Each row of a before or after table is a point. The points were changed in one or more steps. Then noise was added and the rows were shuffled. The steps act on columns, c1 being the first. Write out the steps. A step turns or swaps two columns, mirrors them in a line or flattens them onto one, adds a multiple of one to another, or multiplies or shifts one. Angles are multiples of 10 degrees, from the lower column toward the higher: turns from -170 to 170, lines from 10 to 170 but not 90. Use the fewest steps. Two steps may share a column if one is a turn and the other turns, adds or multiplies; they go together, in the order done. Otherwise the lowest column goes first.
In the rows, zero is written as 128.

Before (11 x 3):
[[177 122 212]
 [174 181 182]
 [169 181 120]
 [167 164 103]
 [148  76  70]
 [149 176 193]
 [139 222 120]
 [107 169 137]
 [208 153  96]
 [ 99 177 105]
 [147 154 149]]
After, 11 rows:
[[166  71  60]
 [213  87  57]
 [148  82  43]
 [126  45  37]
 [173 134  75]
 [106  86 151]
 [144 100  87]
 [ 74 126  13]
 [158  66 120]
 [182 135  43]
 [166  95 130]]
Steps: turn c1 and c2 by -110 degrees; shift c3 by -60

Before, 12 rows:
[[216 137  77 183]
 [156 110 147 152]
 [ 95 152  97 211]
 [141 140 125 181]
 [179 120  84 226]
 [116  88 162 124]
 [110 103 112 131]
 [ 92  84 162 189]
 [  7 181  93 155]
 [169 119 130 148]
 [179 117 148 147]
 [178 121 154 140]]
After (12 x 4):
[[ 97 153  97 212]
 [126 119 131 131]
 [106 120  84 196]
 [125 104 109 136]
 [122 118 150 131]
 [128 123 156 126]
 [128 109 148 141]
 [112 139 122 174]
 [121 137  79 150]
 [128  89 159 130]
 [103  84 160 191]
 [107 182  90 191]]
Steps: flatten c1 and c4 onto the line at 110 degrees

Before (14 x 8):
[[139  60  89  43  73 182  54 180]
 [ 79  82 102 112 112 107 228 131]
 [119 136 128 132 131 175 115 152]
 [ 44 150 107  71 132 151  59 114]
 [ 85 120 156 111  61  61  92 170]
 [143 113  90  97 214 189  76 154]
 [123 158  60 134  67 122  91 108]
 [121 128 160  97  75 134 161 158]
 [109 119 210 115 109  75 105 120]
 [190 141 163 114  74 164  72 130]
 [171 165 176 105 112 103   7 113]
 [163 110 183  86 123 113 146 137]
 [109  30 154  83 148 157 110 144]
 [125  84 164 123  93  77 101 117]]
After (14 x 8):
[[127  80 102 139 179 107 228 132]
 [131 121 156  92 201  62  95 170]
 [133  82 166  99 150  75 102 116]
 [133 119 212 124 158  76 107 121]
 [163 112  91 201  83 189  78 153]
 [164  29 154 165 145 159 112 145]
 [121 137 126 134 132 174 116 150]
 [166 161 175  98 108 103   6 113]
 [157 128 159  90 170 135 164 159]
 [179 111 181 113 115 113 147 136]
 [162 139 162  55 108 164  72 127]
 [152 150 109 181 213 150  59 114]
 [210  59  87  88 173 181  53 180]
 [121 160  58  75 163 122  91 109]]
Steps: turn c1 and c4 by 70 degrees; turn c4 and c5 by -120 degrees

Before, 14 rows:
[[ 64 149 110  47 172 164 137 151 122]
 [164 194 181 146  78 124 209 108 144]
 [ 96 159 137 111  94  85 122 117 176]
 [116 206 185 136  86 157 111 155  96]
 [167 175 179 190  74 153   7 128 175]
 [118  83 136 176 132  79 109  86 158]
 [164  68 172  72  74 146 128 122  90]
 [109 114 185 126 130 234 135 123 130]
 [171 141  89 207 151 154 205  42 106]
 [142 191 137 171 121 144  86 113 162]
 [101 178 106 188 103  61 163  81 103]
 [186 151 192 144 144 143 105 125 153]
 [117 141 168 114 148 149 156 136 167]
 [108 184 183 123 109 169 146  43 100]]
After (14 x 9):
[[ 83  95 153  43  84  79 137 139 176]
 [126  93 226 189 189 114   2 100  65]
 [154 113 242 144 111 109 102 108  67]
 [116  83 189 169 139 115  87  76  92]
 [ 93 111 215 113 109  99 158 127 106]
 [102 190 190 174 115 170 109 126 115]
 [131 142 239 125 156  94 154  26 164]
 [183 178 221  71 183 117 123 159 137]
 [142  87 231 154 175 141 213  71  88]
 [112 138 232 125 144  19 130 139 132]
 [129 119 150 189 141 194 165  62 168]
 [172 178 140 208 107 100 206  51 120]
 [ 69 111 189 111 149 182 124  97 106]
 [136  51 240 137 177 102 116  93 158]]
Steps: mirror c1 and c9 in the line at 160 degrees; mirror c2 and c8 in the line at 110 degrees; shift c3 by 50; turn c5 and c6 by -170 degrees

Before:
[[177 175  62 115 185 179 162 116 167 132  91 130]
 [ 91 113  87 153 112 154  70 146 160 117 187 115]
 [118 161 131 123 180 125 131 137 159  61  88 172]
 [ 84 175  88 105 102 193 129 161 168 132 100 111]
 [118 157 131 221 105 119 119 155 152  73  96 131]
 [109 168 130 121 109 124  96 119 127 114 114 204]
 [125 118 128 122 105 136  27 142 174 121 148 142]
 [124 153 129 111 218 120 170 131 109 131  90 120]
 [ 94  80 101 110 101 131 151 103  64 119  97 113]
 [101 119  76 133 102 110 167 143 135 129  91 122]]
After (10 x 12):
[[118 206 128 123 175 113 131 136 100 191  89 169]
 [125 191 123 114 215 133 171 130 148 122  93 116]
 [ 84 245  88 108 103 178 131 157  69 127 106 111]
 [112 201 129 223 104 102 119 156 107 184  93 135]
 [173 246  61 114 186 163 163 121  72 121  91 132]
 [ 92  88  84 157 110 144  68 145  91 140 189 114]
 [109 232 130 118 110 126  99 116 131 143 117 204]
 [125 106 128 123 103 119  28 143  80 136 142 140]
 [101 103  71 127  98 107 165 141 131 129  88 122]
 [ 93   4  99 112  99 157 148  99 187 137 101 107]]
Steps: multiply c2 by 2.5; mirror c6 and c9 in the line at 170 degrees; multiply c10 by -1

Before, 8 rows:
[[124 133 138 132 148 177 140 130 138 100 128 122   7 124]
 [120 132 117 136 158 119 154 151 136 141 123 173 152 143]
 [183 139 144 114 142 120 140 140 103 112 126 148 142 119]
 [138 142 121 120 157 145 127 118 124 144 147 120 140 108]
 [125 136 122 143 102 126 129 126 132 148 131 120 116 140]
 [167 124 142 138 158 120 131 148 138 147 125 138 137 156]
 [208 114 142 118 126 140 134 122 115 129 170 142 113 154]
 [116 131 141 131 147 149 121 128 133 134 120 148 149 140]]
After, 8 rows:
[[139 126 145 153 156 132 141 107 142 106 124 136 137 158]
 [137 140 147 136 142 144 149 116 106  73 126 148 141 121]
 [130 133 142 128 151  81 154 128 120  60 126 122   9 123]
 [132 137 122 139 101 127 139 128 133 108 131 120 119 141]
 [143 113 139 154 122 123 144 133 113  87 172 140 111 153]
 [126 142 121 124 155 117 136 139 121 107 150 121 139 107]
 [130 131 119 130 156 132 164 104 139  99 122 169 152 141]
 [127 130 143 125 149 105 128 127 127  94 120 148 150 141]]
Steps: flatten c1 and c4 onto the line at 60 degrees; mirror c6 and c9 in the line at 100 degrees; shift c7 by 10; multiply c8 by -1; shift c10 by -40

Before:
[[ 98 101 128 116 186 118 169 131   7 145 117 210  89 228 160 134  19 122]
 [146 150 198 100 126 187  57 124 175 149 186  79 116 193  87 208 208 121]
 [ 86 161 111  92 170 157 114 188 153 126  94  98 122 161 135 118  95  62]
 [116 222 115 101 130 202  60 185 146 156 157 187 135 154  86 190  89 121]
 [182 108 174 176 163 123 149 175  87 211 153 117 118 147  93 154 149 111]
 [ 52 139 108  85  86 230 179  56 105 169  93 140 103  70  80 138 144 136]
 [117 163  81 163 175 121 100 178  81 187 151 123  92 123  49 139 161 131]
 [155 203 132 125 123 134 123 191 125 182 110 127 143 158 163 115 193 137]
 [ 58 187 139 175 129 167  80 170  74 205 101 117 222 173 110  40 234 161]]
After, 9 rows:
[[176 158 156 112 171 185 117  59 153 128  88  82 114 124 131 124 111  89]
 [146 226 164 127 120 174  54  64 144 154 158 204 127 129  91 189 112  85]
 [ 73 107 112 187 164 128 145  95  86 207 146 109 109 136  89 160 173 120]
 [160 109 238 117 183 124 168 121  14 144 121 232  66 153 152 137 112 127]
 [203 139 113  64  89 184 179 175 106 166  93 147 120 129  84 136 113  76]
 [195 188  26 187 131 130  85 103  72 201  99 108 205  99 116  41 151 116]
 [107 149  57 104 129 171  61 123 176 153 187  69  93 133  92 207 211 106]
 [143 165  87 177 176 119  97 101  84 183 159 122 101 137  50 142  84 128]
 [104 202  61 151 116 119 126  69 130 183 110 126 131 128 158 111 143 130]]
Steps: multiply c1 by -1; turn c3 and c17 by 80 degrees; mirror c4 and c8 in the line at 10 degrees; flatten c6 and c18 onto the line at 140 degrees; multiply c12 by 1.3; flatten c13 and c14 onto the line at 160 degrees

Before, 14 rows:
[[166 170 112  75 141 112 128  59 132 112 139 154 122 110 161 110 184  94
  113 179 136  95 200  95]
 [128 132 139 190 160  78  72  82 140 168  99  90 149 135 131 143 141 125
  139 126 107 171  96 171]
 [161  92  84 162 139 179 166 249 180 150  35 123 128 135 137 169 164 148
  168 124 109 130 108 154]
 [132  71 121 158 128 121  47 128 146 195 105 123 135 152 126 202 149  74
  143 147  95 162 160 131]
 [139 151 124  69 151 153 148  33 125 189 169 151  97 171 121  87 192  96
  110 209 140 101 179 166]
 [142  71  64 147 139 168 139 240 112 143  68 126 150  92  86 119 231 152
  124 128  74 128 107 130]
 [195 161 150  59 121 131 111  48 145 177 120 182 143 175  93 132 175 124
   88 148 113 102 156 126]
 [144 153 163  81 173 132 152  45 135 218  87 109 113 139  85 124 148  89
   93 161 113 115 202  93]
 [122 113 180 110 120 132 133  38 154 163 107 171  94 137 101 109 199 135
  146 159 127  92 181 107]
 [144  92 142 191 130 171 139 117 141 157 110 132 123 147 125 176 137 100
  127 116  46 217 116 114]
 [175 110  98 163 143 169 136 205 142 110  88 112 145 116  51 152 167 140
  185 188  70 113 125 142]
 [140  80 147 149 158  74 121 146 107 212 110 138 101 159 131 177  98 137
  163 132  45 170 108 113]
 [154 189 135  84 105 110 134  35 123 184 151 136  54 127  79 124 180  66
  120 132 142  81 151 127]
 [135  90 168 177 149 125 126 169 138 172 153 118 181 120 131 193 148 120
  151  88  79 157 161 167]]
After:
[[139 155 122  73 155 150  89  33 135 184 170 151  96  77 116  91 192 100
  101 200 140 132 180 169]
 [175 110  99 163 110 166 116 209 136 112  87  97 142 110  60 151 169 139
  178 187  63 131 129 146]
 [147  73  54 147  84 172 114 242 113 137  65 118 147 121  84 117 230 153
  128 131  73 119 106 132]
 [125 133 131 200 115  85 198  80 141 168 107  96 152  79 140 142 148 129
  142 124 111 114  94 168]
 [141  98 144 192 149 174 162 112 140 154 110 128 123 115 122 173 133  95
  122 106  52  50 121 116]
 [139  79 152 148 137  73 154 150 109 214 110 135 102  71 131 175  99 139
  161 130  36  91 107 114]
 [150 190 136  80 137 113  95  39 112 185 142 131  57 167  76 121 178  68
  111 105 145 166 145 124]
 [161 169 114  80 103 110 107  62 135 113 144 158 121 113 159 109 188  93
  110 169 139 158 204  84]
 [124 116 173 114 143 130 102  37 155 155 105 167  90 143  85 111 201 134
  146 163 127 159 176 106]
 [199 163 148  57 177 129 131  53 143 183 120 173 145 121  84 131 178 131
   83 152 109 159 160 133]
 [144 149 170  80 115 137  96  49 127 217  90  96 108  57  84 128 145  86
   93 155 112 127 202  89]
 [166  91  85 164 136 176 103 250 186 152  34 130 127 111 141 175 167 152
  166 127 109 103 110 150]
 [134  87 173 176 111 124 134 168 143 169 153 118 180  96 136 186 151 118
  151  90  80 107 163 169]
 [132  70 120 158 151 125 216 133 141 194 104 128 133 116 124 203 150  76
  140 136  94 142 160 125]]
Steps: multiply c5 by 1.6; turn c5 and c14 by -110 degrees; turn c7 and c22 by -150 degrees; turn c12 and c15 by -10 degrees; add 0.3 times c18 to c20

Before (13 x 32):
[[102 144 113 117  94 127 112 137 169  84 123 145 122 100 139 124 128 125
  129 106 138 144 111 120 111 119  68 105 115 148 142 125]
 [129 127 105 113  91 101 108 141 134 130 126 120 140 126 133 131 114 144
  126 125 122 140 150 147 126 133 131 137 101 136 149 121]
 [ 90 116 141  97 128 106 144 149 129 167 127 118 101  83 130 126 164 118
  125 144 129 125 133 118  98 116 182 135 115 141 160 170]
 [ 85 132 129 124 157 126  99 117 142 141 119 123 130 104 134 127 157 125
  126 122 144 119 151 164 125 156 122 137 128 120 148  99]
 [140 127 125 159 114 121 144 119 118 157 130 137 117 110 120 145 144 120
  139 106 158 114 133 128 128 127 142 103 144 121 144 134]
 [135 116 121 113  76 103 156 167 137 165 132 113 132 127 127 108 140 114
  111  99 164 133 120 159 113 139 125 129 108 111 188 123]
 [117 104 132 122 114 115 120 104 124 135 125 145 110 121 155  77 144 125
   98 136 124 127 132 160 130 114 108 116 105 118 136  95]
 [ 92 123 150 151 119 132 116 115 158  81 121 148 136 104 151 138 128 139
  121 120  94 112 106 116 124 126 129 119 122 166 121 136]
 [102 119 139 135 109 147 133 124 121 122 146 120 140 144 134 130 123 135
  150 136 112 136 132  85 120 140 133 107 112 127 124 126]
 [122 123 122 165 123 159 131 101 140 127 123 111 155  94 158  98 134 117
  154  95 135 172 144  88 140  98  94 117 118 150 132 113]
 [111 109 130 112 117 114 151 106 126 167 143 145 131 103 143 128 129 113
  119 129 122 148 135 112 119 100 116 144 180 129 150 149]
 [117 102 105 120 107 103 144 107  97 158 141 123 116 114 144 136 134  93
  139 106  96 137 115 134 117 116 179 109 129 105 134 112]
 [109 153 135 119 113 123 101 120 112 147 156 158 128  94 127 172 106 149
  118 121 129 150 104 106 128 157 145 100 125 127 125 131]]
After, 13 rows:
[[158 145 114 117  95 127 104 119 161  83 125 106 122  99 140 126 129 125
  130 112 138 145 110 138 112 120   7 107 116 137 141 123]
 [154 117 123 111  76 101 107 160 118 166 133 151 130 126 127 108 140 113
  111 146 165 131 120 169 115 137 123 128 107 102 187 123]
 [142 152 135 119 114 124 150 108 131 147 156  93 129  96 127 172 105 149
  117 113 128 150 105 117 127 158 162  98 125 116 124 132]
 [126 118 142  96 128 107 120 118 119 166 126 144  99  84 130 126 164 119
  126  86 130 126 135 149  98 116 236 133 115 132 160 169]
 [162 124 123 166 124 159 120  89 137 126 123 145 154  93 158  98 133 117
  153 133 134 173 144 102 140  99  59 115 119 140 132 113]
 [126 105 131 123 115 114 132 158 127 136 126 110 111 119 155  76 145 124
   98 115 124 126 132 102 129 113  88 115 103 107 137  96]
 [150 133 128 123 158 125 136 165 159 141 119 122 132 103 134 126 156 124
  126  89 144 120 150 117 126 155 116 137 127 110 149  98]
 [148 122 151 150 119 131 109 116 150  79 121 105 137 106 154 136 130 140
  119  98  95 111 105 115 123 128 132 119 123 156 119 136]
 [145 126 126 160 113 121 124 126 107 155 126 123 116 111 120 145 145 121
  138 149 158 115 133 120 129 126 155 103 143 114 144 133]
 [153 101 106 119 108 102 142 133  98 158 141 139 117 114 143 137 134  93
  138 124  97 138 116 107 117 115 231 111 130  94 135 112]
 [132 109 129 111 117 113 114 111 106 167 143 119 131 103 143 129 130 112
  120 112 121 148 135 105 119 100 104 144 180 119 150 148]
 [130 127 106 112  92 103 137 145 147 131 125 129 141 126 133 130 114 144
  127 131 121 140 149 141 125 133 134 137  99 127 150 120]
 [131 119 140 134 108 147 132  85 123 122 145 137 142 145 136 128 121 136
  150 101 114 137 133 123 119 140 138 107 109 117 125 124]]
Steps: turn c1 and c20 by 110 degrees; turn c7 and c12 by 160 degrees; turn c7 and c9 by 50 degrees; swap c8 and c24; multiply c27 by 2; shift c30 by -10
